Each row is a point. Each copy is the shape, with its points in the same order, turned, moved and blurred by noise. Say if it was mirrored as well.
In the rows, zero is written as 128.

Shape (5 x 2):
[[186 117]
 [136 138]
 [173  79]
 [ 62  79]
 [124  66]]
Copy 1, 5 rows:
[[119 197]
 [143 147]
 [ 84 189]
 [ 84  76]
 [ 68 134]]
Copy 1 is: mirrored
Copy 2:
[[179 143]
 [125 147]
 [176 104]
 [ 75  66]
 [137  74]]
Copy 2 is: only turned
Copy 3 (5 x 2):
[[ 68 119]
 [117 134]
 [ 75  78]
 [188  69]
 [125  61]]
Copy 3 is: mirrored

Shape, 7 rows:
[[185 167  70  79]
 [ 67 140 151 134]
 [147 115  69 137]
 [173 124 136  55]
 [ 96 166 198 152]
 [167  74  88 104]
 [138  67 135 190]]
Copy 1, 7 rows:
[[134 135  47 203]
 [ 74 126 122  79]
 [138  74  75 144]
 [108 143 125 206]
 [107 174 142  65]
 [135  63 115 186]
 [167  61 153  95]]
Copy 1 is: mirrored
Copy 2 (7 x 4):
[[232 103  89 144]
 [ 92 133 143  96]
 [151  62 112 161]
 [210 155 144 170]
 [ 81 182 110 122]
 [177  74 157 186]
 [ 75  84 142 199]]
Copy 2 is: only turned
Copy 3 (7 x 4):
[[155 124 107  29]
 [103 102 122 175]
 [193 116 118 108]
 [117 170 136  69]
 [ 81  85 169 172]
 [185 172 124  88]
 [205 134 181 172]]
Copy 3 is: mirrored

Shape, 14 rows:
[[124  78  97 142 138 109  91 161]
 [ 83 156 147 144 141 137 137 142]
 [ 87 157 133 137  47 102 126 152]
 [104 106 109  94 152  91 124 168]
 [146 169 119  99 137 160 115 143]
 [134 160 190 138  12 218 114 148]
 [111  90  95  70 150 124 119  64]
 [ 73  90 229 146 101  92  90 125]
 [ 73 145  93  65 121 165  96  28]
 [ 86  91  92 161 147 118  97 150]
 [ 73  89  88 141 113 107 120 163]
 [ 83  93 162 160 154 105 142  94]
 [165 138 165 143 137 103 112 138]
 [ 85  94 104 161  99 166 182 113]]
Copy 1:
[[ 84 127  75 104 140 153 143 150]
 [129 137 104 147 149  80 121 126]
 [142 170 111 183 101 114 125 192]
 [110 149 102 105 158 133 178 150]
 [178 110 124 116 158 145 101 121]
 [161 102 158 249 135 170  72 185]
 [ 81 131 173  68 120 146 124 114]
 [ 74  64 138 179 121  67 151 195]
 [102 161 213  74 123 125  50 134]
 [ 69 139  66 116 139 112 114 149]
 [ 65 178  87 132 131 120 144 162]
 [ 68 112 120 139 121  78 138 102]
 [148  72  99 130 119 126 146 125]
 [ 76 170 123 181 115 134 105  96]]
Copy 1 is: only turned
Copy 2:
[[166  49 149 120 153  89  95 162]
 [108 122  92 163 125 127 103 160]
 [143 138 167 156 129 170 124 192]
 [126  86 124 126 145  74 115 218]
 [115  99 120  96 108 120 153 148]
 [ 81 105 182 165 121 223 181  85]
 [ 90 102 166  81  95  55  73 148]
 [126  81 165 246  95 110  84 162]
 [ 44 118 161  67  52 118  56 145]
 [150  74 124 119 152 112  62 164]
 [134  99 155 129 177 122  78 193]
 [145 126 133 181 122  72  46 140]
 [177  99 125 159 107  88 153 140]
 [105 148 159 120 190 128  75 122]]
Copy 2 is: mirrored
Copy 3:
[[162  79 115 147 121 155  94 137]
 [114 162 131 150 145 166 144 173]
 [179 185 142  82 115 146 136 155]
 [134  87 154 134 122 128 104 175]
 [101 130 141 159  85 136 171 133]
 [146 186 139  72 110 210 233  75]
 [ 59 104 129 119 123 109  73 106]
 [152 159 195 106 172 230  80 129]
 [ 20 172 103  91  83 132  85 108]
 [148 102  88 141 131 164  87 161]
 [160 105 100 104 133 148  96 171]
 [112 146 136 142 199 166  82 136]
 [151 139 176 180 134 150 133 109]
 [120 137  70  94 190 136 145 130]]
Copy 3 is: mirrored
Copy 4, 14 rows:
[[ 64 163 128 143 184  93 121 112]
 [131 163 155 162  98 106 119 110]
 [118 101  97 145  87  91  72 107]
 [ 53 138 160 126 134 105 134 135]
 [126 146 117 162 127 147 146 171]
 [207  81 102 205 139 162  36 128]
 [ 62 143 127 118 142 185 177  77]
 [153 132 184  81 145 112  60  62]
 [ 93 169  87 133  89 233 147  68]
 [ 64 188 129 154 159  91 112  95]
 [ 48 146 130 159 137  92 100  92]
 [125 162 171 130 135 107 140  44]
 [153 137 136 116 163  96 147 138]
 [105 128 132 218 129 120 133  49]]
Copy 4 is: only turned
